Each row of a before or after table is a point. The points were changed in one or more steps. Then noise was added and the rows were shuffled. The steps act on columns, c1 being the first. Write out the steps. A step turns or swaps two columns, mirrors them in a line or flattens them onto one, adds a multiple of one to another, or multiplies or shifts one. Angles are multiples of 10 degrees, from the lower column toward the higher: turns from -170 to 170, lines from 10 to 170 but not 90. Use the fewest steps. Two steps may share a column if one is a turn and the other turns, adds or multiplies; they go together, in the order done. Otherwise the lowest column goes first.
(in the rows, 128 means zero)

Before (9 x 2):
[[144 143]
 [ 87 117]
 [130 138]
 [169 111]
 [ 98 145]
 [158 125]
 [166 146]
 [123 150]
 [161 122]]
After (9 x 2):
[[214 116]
 [133 147]
 [222 154]
 [227 101]
 [117 160]
 [ 57 161]
 [ 27 106]
 [202 126]
 [169 153]]
Steps: multiply c1 by 2.5; multiply c2 by 1.6

Before (9 x 6):
[[103 153 112  80 206 120]
 [ 50 138  93 136 144 181]
 [ 62 127 132 165 177 141]
 [ 74 108 185 111 122 215]
 [134  64 194 142 135 195]
 [ 90 183 152 154 164  58]
 [117 138 167  77 166  25]
 [ 66 115 107 141 148 110]
 [132 168 117 141 141  60]]
After (9 x 6):
[[ 81 152 175  91 147  58]
 [ 84 170  94 112 137 111]
 [134 147 164 115 137  61]
 [ 78 195 110 116 132 178]
 [113 165 141  59  67 119]
 [101  49  84 118 133 194]
 [100 106 148  99  72  30]
 [ 50  99 115 138 116 215]
 [ 68 156 119  74 159 142]]
Steps: turn c1 and c3 by 30 degrees; turn c2 and c3 by 70 degrees; turn c4 and c5 by 100 degrees

Before (14 x 12):
[[136 131 120 111 135 112 143 149 145 121 112 108]
 [ 84 128 133 113 129 127 133 129 100 100 113 130]
 [105  94 141 119 141 101 122 129 125 122 126 125]
 [100 115  95 129 119 132 100 111 140 119 114 118]
 [127 137 157 140 121 147 127 123 135 125 118 145]
 [137 112 143 116 130 148 116 118 123  88 130 118]
 [ 76 131 154  95 134 148 135 125 140 130 146 136]
 [111 132 149  98  88 121 135 108 133 122 110 118]
 [146 130 143 109 128 150 143 123 120 139 112 111]
 [130 124 141 134 149 140 148 102 126 104 132 132]
 [100 119 148 104 139 126 143 125 124 124 108 193]
 [109 113 137 104 145  93  88 112 139 126 109 108]
 [143 138 106 107 123  89 117 136 123 138 124 115]
 [131 113 100 140  38 145 145 121 120 124 115 113]]
After (14 x 12):
[[201 158 116 123 128 127 134 130  96  40 132 144]
 [222 169 101  93 133 149 167 136 140 128 116 112]
 [159 154 111 102 128 126 139 139 127 118  67 158]
 [101 166 122 112 126  99  79 146 129 111 130 133]
 [152 126 142 101 133 148 158 123 137 118 118 139]
 [ 94 133 139 156 119 146 168  38 123 113 145 132]
 [125 109 103 146 117  89  56 122 121 156 144 129]
 [160 137  99 101 139 119 122  87 133 106 138 144]
 [124 122 114 134 105 111 120 142 149 113 152 143]
 [ 85 129 122 111 139 144 149 129 123   8 140 126]
 [104 114 113 110 130 147 174 127 119 161 147 140]
 [146 157 128 160 144 129 107 118 141 103 137 144]
 [117 131 136 115 159 141 167 143 125  58 124 126]
 [131 152 104 116 147  89  36 140 134 124 150 146]]
Steps: turn c1 and c2 by -130 degrees; multiply c1 by 2.5; turn c3 and c4 by -80 degrees; turn c5 and c8 by 80 degrees; add 1.5 times c6 to c7; multiply c10 by 3; mirror c11 and c12 in the line at 130 degrees
